Rows are points. Each copy is the shape, with its points in the same order, turned, moved and blurred by noise. Some copies are also mirrored. Which?
In the rows, zero is written as 128.

Shape (8 x 2)
[[171 140]
 [127 150]
 [118 128]
 [171 131]
 [124 159]
 [151 148]
 [156   9]
 [122 157]]
Copy 1 (8 x 2)
[[183 142]
 [143 106]
 [123 119]
 [154 152]
 [138 102]
 [156 122]
 [ 68 229]
 [146  98]]
Copy 1 is: mirrored
Copy 2 (8 x 2)
[[109 173]
 [ 87 137]
 [103 117]
 [120 171]
 [ 74 143]
 [103 161]
 [218 101]
 [ 79 142]]
Copy 2 is: only turned
Copy 3 (8 x 2)
[[ 76 110]
 [106 141]
 [127 127]
 [ 80 103]
 [104 151]
 [ 87 125]
 [159   7]
 [107 150]]
Copy 3 is: mirrored

Shape (7 x 2)
[[171 154]
 [154 220]
 [144 174]
 [125  90]
 [109 103]
 [118  79]
 [119 108]]
Copy 1 (7 x 2)
[[149 172]
 [212 162]
 [172 152]
 [ 96 119]
 [113  99]
 [ 86 106]
 [108 113]]
Copy 1 is: mirrored
Copy 2 (7 x 2)
[[142 191]
 [202 215]
 [174 192]
 [113 120]
 [119 125]
 [ 92 119]
 [125 134]]
Copy 2 is: mirrored
Copy 3 (7 x 2)
[[178 103]
 [208 162]
 [170 136]
 [101  84]
 [ 98 102]
 [ 88  79]
 [108 100]]
Copy 3 is: only turned

Shape (9 x 3)
[[167 136  91]
 [ 86  73 132]
 [ 72  76 140]
 [112 197 152]
 [175  91 159]
 [170 165 126]
 [119 190 122]
 [163 185 179]
 [108  98 181]]
Copy 1 (9 x 3)
[[152 107  82]
 [119 211 118]
 [119 216 120]
 [175 113 178]
 [ 71 129 107]
 [146  86 120]
 [184 114 153]
 [136  73 168]
 [ 95 170 156]]
Copy 1 is: only turned
Copy 2 (9 x 3)
[[157 143  77]
 [ 66 176 133]
 [ 61 172 153]
 [167 103 171]
 [ 92  99  83]
 [165 102 101]
 [175 119 145]
 [154  63 136]
 [ 72 114 150]]
Copy 2 is: only turned

Shape (6 x 3)
[[123 146 115]
 [187  91  65]
 [107 123 225]
 [121 101 105]
 [170 146 167]
 [ 92 137 149]]
Copy 1 (6 x 3)
[[130 129  80]
 [ 96 218 111]
 [147  54 160]
 [ 89 141  99]
 [170 134 134]
 [114  86  96]]
Copy 1 is: mirrored
Copy 2 (6 x 3)
[[120 142 185]
 [119 227 137]
 [111  47 123]
 [ 87 162 162]
 [161 118 133]
 [ 97 103 177]]
Copy 2 is: only turned

Shape (7 x 4)
[[176 176 143 135]
 [151 108 194 119]
 [ 75  81 180 149]
 [134 161 115  89]
 [ 74 104 115 177]
 [152 169 134 102]
 [ 32 160 122 141]]
Copy 1 (7 x 4)
[[152 121 168 179]
 [ 87 164 135 162]
 [ 60 138 115  85]
 [171 158 178 122]
 [116 100 105  66]
 [157 150 181 147]
 [117  99 175  37]]
Copy 1 is: mirrored
Copy 2 (7 x 4)
[[ 78 152 110 151]
 [ 73  91 105  90]
 [143  35 129  93]
 [131 156  78 121]
 [170  65 161 125]
 [108 142  84 130]
 [199  68  93 158]]
Copy 2 is: only turned

Shape (8 x 4)
[[112 106 129 183]
 [145 152  43   7]
 [116 163 129 150]
 [148 114 131 119]
 [155 134 127 163]
 [107 106 109 184]
 [127 138 120  71]
 [142 122  90 175]]
Copy 1 (8 x 4)
[[158 181 156 159]
 [152  35 108  14]
 [134 183 164  97]
 [129 132 119 128]
 [108 157 165 140]
 [167 179 170 145]
 [137 125 102  79]
 [152 137 184 136]]
Copy 1 is: only turned
Copy 2 (8 x 4)
[[124 201 124 135]
 [183  27 195 205]
 [145 137  96 131]
 [128 131 160 131]
 [102 147 123 133]
 [137 199 124 151]
 [164  84 163 137]
 [109 170 123 167]]
Copy 2 is: mirrored
